Each row of a before or after table is a point. One or more steps were done to the points. Then noise was added and the rows were shuffled. The steps act on how far a point lies along the listed directions, d1 being the first. Write out the steps. A step turns or swaps two directions, mirrors them in a line or flattens them onto one, adds a multiple of one to another, or multiplies one. Angles are multiples of 10 degrees, from the lower direction toward the higher: turns from -170 to 170, lines from 10 to 170 but not 90. Use the fewest steps. Two steps may share a direction if one is a turn and the other turns, adds or multiplies; they go together, in the order done. Otherwise the lowest direction goes first.

Directions:
(1): [10 28 35]
(2): [ 43 -16   0]
Before (9 x 3):
[[ 44 -14 -12]
 [  6   2   0]
 [-20   4 -11]
 [ 11  34  63]
 [ 52 -30  -4]
 [-20  -8  11]
 [ -3   3 -14]
 [-19   1 -24]
 [ 48 -39  -7]]
After (9 x 3):
[[ 21  60  94]
 [ 13 -33 -16]
 [-13 -10 -34]
 [-11 -12   9]
 [ 18  -7 -15]
 [ 18 -22  -8]
 [ -4   0 -18]
 [  4   4   1]
 [-10  -4 -14]]
Steps: multiply d1 by 1.6; multiply d2 by 0.4

Directions:
(1): [  5   5  -1 -20  39  47]
(2): [  6 -19 -18  31  45 -23]
(3): [-54  26  16  15  14  -1]
(4): [-28 -51  -6   9 -15  24]
Before (12 x 6):
[[-64 -13  12 -11  -1  44]
 [ 36 -31 -28 -27 -25  32]
 [ 52  10   9 -30 -22  -6]
 [-46  -6   2   9  11  14]
 [ 20   2  -4  -2   5   9]
 [  8  -3 -14  26  40 -14]
 [ -1 -43  -1  18  30  32]
 [-66 -14   7  17 -13 -14]
 [ 32 -20 -17 -40 -15  32]
 [ 10 -35 -13  -8  24  51]
 [-11  16  13 -17  58  38]
 [-26  30  12 -12  36  42]]
After (12 x 6):
[[  6  57   6 -36   6   4]
 [ 13  16   4  -2 -10  -1]
 [-16 -17   9 -22 -50  36]
 [-67  -8  16 -11  -6  40]
 [-55 -36  -6  19  21   6]
 [  0  69   3 -20  13  -1]
 [-32  26  33  15 -30 -16]
 [  4  -9  -5  18 -34 -34]
 [-25  47  25  -9 -34  -2]
 [-10 -12  22 -30 -62  14]
 [ 51  22   7 -25  22   1]
 [-43 -18   1   7 -13  12]]
Steps: mirror d1 and d2 in the line at 130 degrees; swap d3 and d4

Directions:
(1): [-26 -23  -9  -1  38 -46 -34  15   9]
(2): [22 17 17 45  4 -8  7 55  9]
(3): [-29  24 -24  18  16  14  20 -13  55]
(4): [-14 -57  30  24  -5  -2  36 -11   9]
(5): [-13  32  59 -15  34  -4   9 -14  -5]
(6): [-33  -5  12 -42 -24  15   3  47  18]
Before (14 x 9):
[[  0 -12   3   0  -8   5   1   6  -1]
 [ -6   2   1   8   0   3   1  13  15]
 [-19  -9 -11  -1  26 -31 -24  12   8]
 [  4   3 -13   1  -5   6   4  -2   2]
 [-16 -11  -9 -13   3 -19 -23   5  -2]
 [ -3   5  29   5   5   1  12   3  -4]
 [  7  12 -10  10   0  10   0   1   0]
 [ 11   8  -3  15  -5   6   7   5  -7]
 [ 13  10  -9   8   7  -1  -2  10  -3]
 [ -3  14   3   7  13 -11 -13   5   8]
 [  2   2 -13  17  23  -5   4  -2  -3]
 [  6   3  -8 -14 -17   5  -8  -1  -4]
 [-11   5  -8 -11  -3   4  -7  -6   7]
 [ -8 -22  10  25   6 -10  21 -28   5]]
After:
[[ -4  -4  -5  -5 -10  -2  -7  15   3]
 [-33  -6 -14  -4   8   0  13 -33  26]
 [ 14  -5  -5   1   6  -2  -3  -7 -15]
 [  4  -4  -9  22   5  -5  -4   9   8]
 [ -9  -6 -15   5  20 -28 -33   4   2]
 [  3  -2  15   8   0   5  10   4   2]
 [ 17   0  -8   3 -17  18   8 -12 -13]
 [ 15   3  17  -6 -24  12   9   5  -9]
 [-12 -18 -21  -5  24 -15 -11 -13  -9]
 [-38 -27   4  -6  37 -58 -47  29   5]
 [ 17   9   4   6 -20  22  18 -20 -16]
 [  9  -6  -2  -2 -19  14  13  -5  -9]
 [  3  34  -1  12   2  16  10  -8   6]
 [-50 -47 -23   0  74 -96 -71  32  16]]
Steps: multiply d1 by 3; turn d2 and d6 by -70 degrees; multiply d2 by 1.3; turn d4 and d5 by 60 degrees; turn d3 and d5 by -70 degrees
